Every row gives one point. To make a cloud, some directions were put in groups of two or more. Within a group, all points are equally far from the middle, so they leave a hole (a ring in 2 directions, a hollow ball in 3). The other directions are filled evenly. Then the cloud was stretched, turned, moved and blurred a little. How many holes are there, and how many directions does each take, smallest first?
In the rows, 128 means zero.

Cloud:
[[143 163]
 [146  91]
 [117  90]
 [ 88 136]
 [ 94 150]
 [114  91]
 [163 108]
 [108 163]
 [115  90]
 [ 98 155]
 [158 101]
 [135 166]
 [116 166]
 [134 166]]
Holes: 1 (2)

Cloud, 22 rows:
[[122  88 155]
 [125  78 100]
 [133  87 168]
 [ 92 117 119]
 [169 107 159]
 [141 162 133]
 [128  83 135]
 [ 89 123  89]
 [ 94 131 116]
 [162  98 164]
 [130  76  92]
 [136 155  74]
 [120 159 110]
 [151 161 147]
 [118 157  99]
 [104  91 114]
 [155 146  99]
 [ 94 115 122]
 [157  92 121]
 [127 160 102]
 [ 93 104 104]
 [164 125  83]]
Holes: 1 (2)

Cloud:
[[108 117 139  89 105  87]
 [122 118 146 164  87 101]
 [134 105  94 124 143 102]
 [ 95 154 161 166 145 100]
 [152 173 111  84 116  97]
 [ 94 184 112 101 149 136]
 [159 154 102  84 114 103]
 [131 109 168 135 139  85]
 [115 168  96 173 118  92]
 [134 177 137 118 152  72]
 [ 98 171 118 167 120 155]
 [122 128 176 116 109 147]
 [120 128 177 109  98 135]
 [ 87 144 102 168 136 120]
 [153 134 107 157 144 158]
 [159 158  83 109 107 108]
 [106 110 140 101 133  79]
 [ 92 160 166 156 139 134]
 [156 155  85 161 141 101]
 [166 170  98 140  96 143]
 [162 136  85 141 124  99]
 [ 97 178 128  84 104 125]
 [101 174  86 133 157 119]
 [ 87 148 164 139 151  97]
 [166 168 151  98 113 108]
 [103 125 129  77 100 136]
 [135 180 108 162  88 106]
 [127 177 134 115 149  70]
 [112 165 144 176 120  84]
 [158 173 113 157 129 162]
 [128 182  92 156 140 153]
 [124 110 170 143 139  89]
 [110 183 154 137 163 110]
 [152 113 152 154 100 100]
 [ 99 132 137  79  94 121]
 [ 98 180  91 128 121 154]
 [ 96 155  89 146 120  90]
 [149 184 144 158 148 145]
 [165 157 161 111 124 143]
 [ 80 152 108 118 150  93]
 [151 176 154 114 154 139]
 [133 116 100 138 142 156]
 [ 91 116 137 107 146  86]
 [156 156 154  93 139 144]
 [168 125 152 148 109  96]
 [108 172  94 134  81 125]
 [113 184 113 157 102 157]
 [ 93 141 160  89 113 139]
 [106 127 169 149 116  81]
 [ 89 145 118  87  95 134]
 [140 125 168 132 154 138]]
Holes: 3 (2, 2, 2)

Cloud, 81 rows:
[[125 153 158 117  99 106 127  83]
 [150 118 118  81 128 164 139 160]
 [138 125 136 102  72 137 166 117]
 [177 151 145  88 127 145 162 137]
 [165 149 152 143 133 132 162 183]
 [154 181 152 155 146 105 117 145]
 [151 147 129 169  96 102 117 174]
 [158 159 163 134 130 107  97 173]
 [ 96 105  92 132 115 145 148 141]
 [118 186 127 148 140 148 175 162]
 [128 109 146 118 103 183 118 144]
 [169 144 124 136  84 169 118 142]
 [ 89 172 127 148 100 115 134 108]
 [108 168 138 161 110 104 171 149]
 [113 177  98 157 108 133 110 163]
 [112 112 182 119 124 140 153 156]
 [102 188 131 102 147 160 116 158]
 [174 127  89 128 107  74 113 146]
 [124 177 124  99 146 137 176 186]
 [166 132 102 107 105  88  91 106]
 [ 78 147 122 120  95 170 120 140]
 [176 108 130  89 125 103 118 145]
 [126 179 150 108 168 119 105 148]
 [131 111 159 130 120  87  99 130]
 [135 127 142 126 118 154  77 116]
 [125 165 112 153  68  96 138 161]
 [111 101  81 113 117 109 110 140]
 [164 190 116 127  74  96 144 117]
 [165 156 102 132 130 110 110  85]
 [120 130 134 153  75 136 115  94]
 [106 121 129 119 132  69 128 133]
 [100 177 125 151 109 100 165 137]
 [115 173 141 144  88  94 101 119]
 [192 158 134 119 104  81 115 143]
 [162 139 130 112 102 162 169 173]
 [184 171 133 116 111 120  89 158]
 [166 181 130 122 155 101 102 158]
 [155 167 100  99  91 106 179 111]
 [101 157 144  96 119 157 159 105]
 [132 180  80 107 109 146 166 158]
 [157 137  94 107 121  86  97  98]
 [ 92 134 126 165  83 108 118 151]
 [150  89 122 148 102 144 126 155]
 [165 111 117 129 123 156 134 177]
 [153 120 114 134 104  79 105  95]
 [117 187 111 101 128 128  90 164]
 [163 147 136 151 101 162 161 167]
 [117 171 134 122  68 151 127 176]
 [120 194 131 146 121 162 109 150]
 [176 178 112 156 126 115 133 106]
 [ 98 147 147 128  63 138 116 119]
 [100 156 158  81 106 161 124 167]
 [161 177 133 149  68 104 142 136]
 [101 126 145 174 141 133 120 149]
 [112 176 162 120 131 121 133  95]
 [109 123 128  98  94 154  85 143]
 [150 193 109  83 107 101 176 142]
 [148  99 154 140 104 107 103 121]
 [157 194 118  95 102 142 173 130]
 [157 145 122 106 121 175 164 164]
 [110 186 148 133  85 156 112 145]
 [ 97 116 135 120 163 119 148 154]
 [121 113  84 118 113 125 172 139]
 [112 168 134  72 132  98 104 153]
 [ 94  98 114 137  75 130 119 147]
 [112 115 161 121  66 107 117 144]
 [177 164 125  82 143 154 130 166]
 [137 165 149  96 158  94 144 178]
 [130 140 129 133 148 105 114 198]
 [134 184 158 110 150 159 110 170]
 [146 122 104  72  86 111 153 139]
 [115 126 180 136  90 136 126 176]
 [155 149 135  97  82 118 139  87]
 [100 169 144  82  89 138 108 137]
 [ 84 141 113  92  80 136 121 134]
 [131 122 131 152 144 120  91 108]
 [ 99 136 159  91 137 119 171 143]
 [120 174 155 138 138 177 124 177]
 [102 154 130 107 100  73 157 160]
 [132 146 188 109 136 132 113 168]
 [134 209  97 127 125 128 160 132]]
Holes: 2 (2, 6)
